Each row of a before or after table is a point. One or more steps were done to the points. Then noise was added and the rows were shuffled. The steps act on columns, c1 being the first. Name the steps. A step turns or swaps two columns, mirrors them in a line or flattens them onto one, adds a multiple of one to another, or multiplies or shifts one. Angles are multiples of 10 degrees, from the lower column toward the higher: turns from -170 to 170, lines from 10 to 170 but not 90. Use the fewest steps. Two steps may share a column if one is a turn and the other turns, adds or multiplies; they go together, in the order done. Otherwise the lowest column goes first.

Before (10 x 3)
[[ 2.7 -1.8 -3.4]
 [ 2.3 -4.4 -3.6]
 [-0.2 -2.7  4.5]
 [ 0.0 -1.4 -0.4]
 [-6.3  9.1  0.6]
 [ 3.4  1.2 -3.6]
 [ 4.7 -4.6  1.5]
 [-4.1  6.1  3.5]
 [-8.0  7.0  3.9]
 [-4.6  0.1  0.4]]
After (10 x 3)
[[-5.9  6.9  6.0]
 [-0.5 -1.6  1.5]
 [-1.0 -2.8  6.5]
 [ 2.2 -2.0 -1.6]
 [-2.5  6.1  5.7]
 [ 3.6  1.2 -1.3]
 [-3.5  9.1  2.5]
 [-4.4  0.3  2.3]
 [ 1.1 -4.3 -1.7]
 [ 3.0 -4.6  3.3]]
Steps: add 0.3 times c2 to c1; shift c3 by 2.0

Before (13 x 6)
[[-2.8 -0.3  0.8  6.3  4.0  0.9]
 [ 6.2 -1.3 -2.7 -2.8  1.4  8.7]
 [10.6  1.6  1.0 -0.3 -0.9 -2.6]
 [-2.0  1.7  1.1 -5.7 -0.7 -0.2]
 [ 0.5  4.6  2.3  2.0  0.2  1.5]
 [-5.7 -1.0 -0.7  2.1 -7.9  2.3]
 [-1.7  4.1  2.5  6.0  5.9 -3.2]
 [-7.0  3.5  0.4  3.9 -5.9  0.7]
 [-3.0  1.5 -1.9 -5.0  1.2  8.2]
 [ 4.0  0.5  4.0 -2.1  7.3 -1.5]
 [-6.3  3.1 -4.8  2.9  8.3  2.5]
 [ 4.9  2.0 -6.8 -6.8 -3.4  1.9]
 [-1.3  4.4  0.2 -7.3  7.8  2.0]]
After (13 x 6)
[[ -1.2   2.5   2.4   1.5   0.7   1.5]
 [  6.4  10.4   0.1  -3.7   8.3   0.5]
 [  3.9   8.2  -1.9  -4.6   2.5   8.0]
 [ -3.7   6.0  -0.9  -4.4  -7.5   3.3]
 [ -5.8   3.5   2.4   0.7   5.2  -4.1]
 [ -5.2  10.4  -4.8  -4.9   8.6   0.8]
 [  4.7  -8.6  -2.8   5.1   2.8   8.2]
 [  8.2  -1.5  -6.8   2.2  -3.5   2.5]
 [ -5.9  11.4   0.4  -5.3  -5.8   1.4]
 [ -7.2   0.3   0.9  -0.4   4.3   0.3]
 [  4.4   7.7   1.5  -3.8  -0.8  -0.3]
 [  3.3  -3.9   3.8   2.9   7.2  -3.0]
 [  3.9 -13.0   1.5   9.7  -1.5  -2.6]]
Steps: turn c1 and c4 by 70 degrees; add -1.5 times c4 to c2; turn c5 and c6 by -10 degrees

Before (9 x 11)
[[-4.7 -3.1 -8.5  2.6 -2.1  0.5  5.2 -6.2  7.0  0.0 -1.8]
 [ 5.0  0.2 -1.6 -3.6 -2.1  2.8  6.0  2.0  5.7  0.2 -1.8]
 [ 3.5  3.4 -7.0  3.8  2.7 -0.5  2.0  2.8 -6.0  1.4 -4.5]
 [-3.4  0.8  4.7 -5.3 -4.1 -0.2  2.0 -0.5  6.9  3.8 -4.7]
 [ 0.6 10.3 -1.1  3.0 -1.0 -7.4 -3.9 -1.3 -4.0 -5.1  4.7]
 [-4.4  1.7 -6.7  7.8 -5.3  4.2 -5.0 -3.4 -7.0 -6.6  6.7]
 [ 3.5  0.7 -2.7 -0.6 -3.2 -8.4 -1.9  2.6 -1.6 -0.8  3.0]
 [ 0.3 -0.1 -4.3 -0.9  5.9 -5.8  0.7  0.7 -1.8 -2.5  5.6]
 [-2.5 -2.6  4.0  1.6 -4.3 -1.1  6.2 -5.7  4.5 -0.9 -4.1]]
After (9 x 11)
[[  0.4   0.8  -4.0  -0.6   3.4 -11.4  -2.1   2.8  -1.6   2.9   2.6]
 [  0.0  -3.2 -11.7   2.1   2.3   8.6   5.3  -6.7   6.8  -9.1  -2.3]
 [  0.0   0.5  -5.3  -1.2  -6.2  -4.3   0.6   1.2  -1.7  -1.2   5.0]
 [ -0.2   1.8  -8.9   7.2   5.1  -2.6  -5.3  -2.6  -7.0 -11.8   6.9]
 [ -0.3   3.6  -8.9   3.3  -3.5   2.9   1.9   2.8  -5.4   5.5  -4.9]
 [ -0.6   0.0  -1.9  -2.9   2.0  12.2   6.1   2.0   5.6   3.7  -2.0]
 [  0.3   0.5   5.7  -4.7   4.0   2.0   1.4  -1.1   6.4   2.9  -4.4]
 [ -0.6  -3.0   4.8   1.5   4.2   8.4   5.8  -5.8   4.1  -9.6  -3.8]
 [  0.1  10.1  -1.8   2.9   1.2 -13.0  -3.9  -1.2  -4.1  -7.2   5.2]]
Steps: multiply c1 by 0; multiply c3 by 1.3; multiply c5 by -1; add 1.5 times c7 to c6; add 1.5 times c8 to c10
